Each row is a point. To make a cloud, some directions were put in groups of two or more. Within a group, all points are equally far from the middle, so they leave a hole (a ring in 2 directions, a hollow ball in 3). The other directions are filled evenly. Then the cloud was stretched, turned, moved and blurred a little. Count the holes, and give their numbers of directions, smallest first.
(in the rows, 128 means zero)

Cloud (22 x 3)
[[129 107  96]
 [146 143  99]
 [102 154 152]
 [138  75 146]
 [111 158 182]
 [ 83  99 120]
 [149  94 158]
 [100  72 145]
 [ 59  94  89]
 [ 78 120 172]
 [101 100 113]
 [127  85 158]
 [ 78 111 148]
 [109 160 114]
 [ 55 105 173]
 [177 121 179]
 [ 77 152 192]
 [ 53  93  95]
 [130  85 145]
 [ 83 123  86]
 [134 146 136]
 [130 143 127]]
Holes: 0

Cloud (53 x 6)
[[ 66  94 171 123  97 157]
 [ 66 177 138 134 111 139]
 [ 87 140 104 163 105 143]
 [113 115 106 130 121 204]
 [ 79 138  96 114 185 128]
 [142  85 208 124  91 148]
 [ 77 175 117 107 159 143]
 [134  77  93  67 132 130]
 [161 109 182 135  81 170]
 [129  95 175 170 167 130]
 [107 127  88 135 132 186]
 [ 75  96 105  82 131 118]
 [ 62 104 170 165 124 156]
 [110  90 121  85  87 104]
 [172 102 116 115 103 175]
 [146 158 172 132 103 118]
 [ 79 178 148 165 116 144]
 [170 108 116  98 157 129]
 [136  91 171 127 194 150]
 [ 49 123 174 115 150 151]
 [ 90 177 198 114 149 152]
 [109 175 206 116 130 142]
 [114 108 202  97 151 108]
 [157 112 169  73 128 179]
 [127  75 193  86 108 120]
 [149 150 186 161 119 159]
 [ 54 103 165 104 124 156]
 [ 70 144 116 155 119 113]
 [ 93 138  91  90 133 166]
 [106 119 121 135 207 127]
 [ 83 139  84 113 171 141]
 [ 74  76 142 121 101 125]
 [ 56 134 143 124 158 100]
 [ 73  91 138 109 165 184]
 [131 111 117 127  65 143]
 [ 94 123 196 106 175 118]
 [ 86 164 207 159 129 153]
 [160 121 185 151 139 180]
 [134  76 144 107  88 100]
 [ 92  67 162 137  90 157]
 [139  61  99 133 105 134]
 [150 152 162 105 162 168]
 [ 84 146  99  88 129 158]
 [154  44 159 134 115 148]
 [ 90 146 115 166 102 164]
 [141 163 186 153 110 141]
 [150 127 139  59 106 148]
 [155  93  86 111 110 165]
 [135 168 141 102 171 140]
 [ 94 134 193 184 147 168]
 [148  84 111 129  84 124]
 [ 58 135 114 106 151 108]
 [116 110 192 122 141  92]]
Holes: 3 (2, 2, 2)

Cloud (71 x 8)
[[153 181 102  73 138 141 122 103]
 [128  61 156 182 113 130  92 111]
 [131 108 209 101 126 140  62 128]
 [168 122 126 124 149  98 148 122]
 [ 65 118 177 112 135 161 110 154]
 [122 133 128 146 132 166  79 129]
 [129 123  42 132 181 154 140  86]
 [100 128 167  95  82 113  92 110]
 [125 191  99 161 108  88 142 170]
 [126 178 158 139  48 154 139 132]
 [124 165 157 149 161 130  95  84]
 [188 133 114 146  94 142 103 129]
 [ 95  99  87 103 152 187 102  89]
 [136 133 101 150  55 128  85 114]
 [199 167 213 111  68 164  66 146]
 [160 125 106 122 168  95 138 196]
 [109 195 106  99 171 145 154 146]
 [128 102  88 172 124 204  90 129]
 [137 138 169 106 122 170 176  84]
 [ 65 143 147 112 109 169 172  58]
 [ 73 137  94 132 119 168 147 115]
 [102 161  76 174 178 189 125 148]
 [160 110 138 160  96 183  86  37]
 [105 114 153  81 126 202 122 103]
 [192 141 166 135  80 168 167 159]
 [179 114 112 135 116 151 135 128]
 [155 122 113 176  76 179 122 125]
 [156 116 108  96 111 145 158 173]
 [140  78  90 147 137 161 164  78]
 [ 57 143 102 112 174 175 141  70]
 [153  79 127 112 216 138 111 203]
 [ 81  70 102 140 146 183 186 113]
 [132 103 194  73 115  78 155 136]
 [130 153 150 182 117 158 112 148]
 [199 121 160 144  49 168  89 129]
 [153  80  97 140 120  81 167 104]
 [147  85  88 126 160 110 118 144]
 [133 149 148 145 181 158  76 123]
 [136  78 133 145 174 170 136 124]
 [125  81 134 159 110 121 123 107]
 [114 113 112 156 166 108 169 155]
 [ 85  96 107 128 185 187 173  71]
 [122  96  68  82 133 111 117 180]
 [143  75 209 106 128 145 145 161]
 [ 76  90 112 155 131 148 189 127]
 [ 89 104  99 121 152 133 123  90]
 [158  81 112 103 209 161 139  97]
 [148 121 122 177  74 135 216 138]
 [214 113 105 109 128 136 145 145]
 [108 104 196 110 105 144 132 113]
 [117 139  75 139 155 144 152  92]
 [130 152 130 125 175 124 133 115]
 [140  85 149 136 165 164 181  97]
 [161 104 153 125 123 188 174 111]
 [ 72 121 130 104 133 167 138  85]
 [ 99  78 102 149 144 167 181 165]
 [190 108  66 180 121 116 139 140]
 [126 109  86 119 158  96  86 112]
 [115 123 186 137 172 128 124 127]
 [101 118  88 133  98 127 155 151]
 [102 106 101 111 224 167 149  84]
 [108 145 125 168 172 129 182 138]
 [106 129 123  84 167  79 148 155]
 [102  65  97  63 155 106 107 114]
 [118 172 162 101  87 152  84 113]
 [145  57 169 127 134 193 107  80]
 [131 135  89 156 123 115 206 133]
 [143 126  95 141 167 155 109 138]
 [ 81 108 209  76 122 122 120 145]
 [143 156  76 119 108 115  93 139]
 [100 151 187 122 138 179  85 156]]
Holes: 0
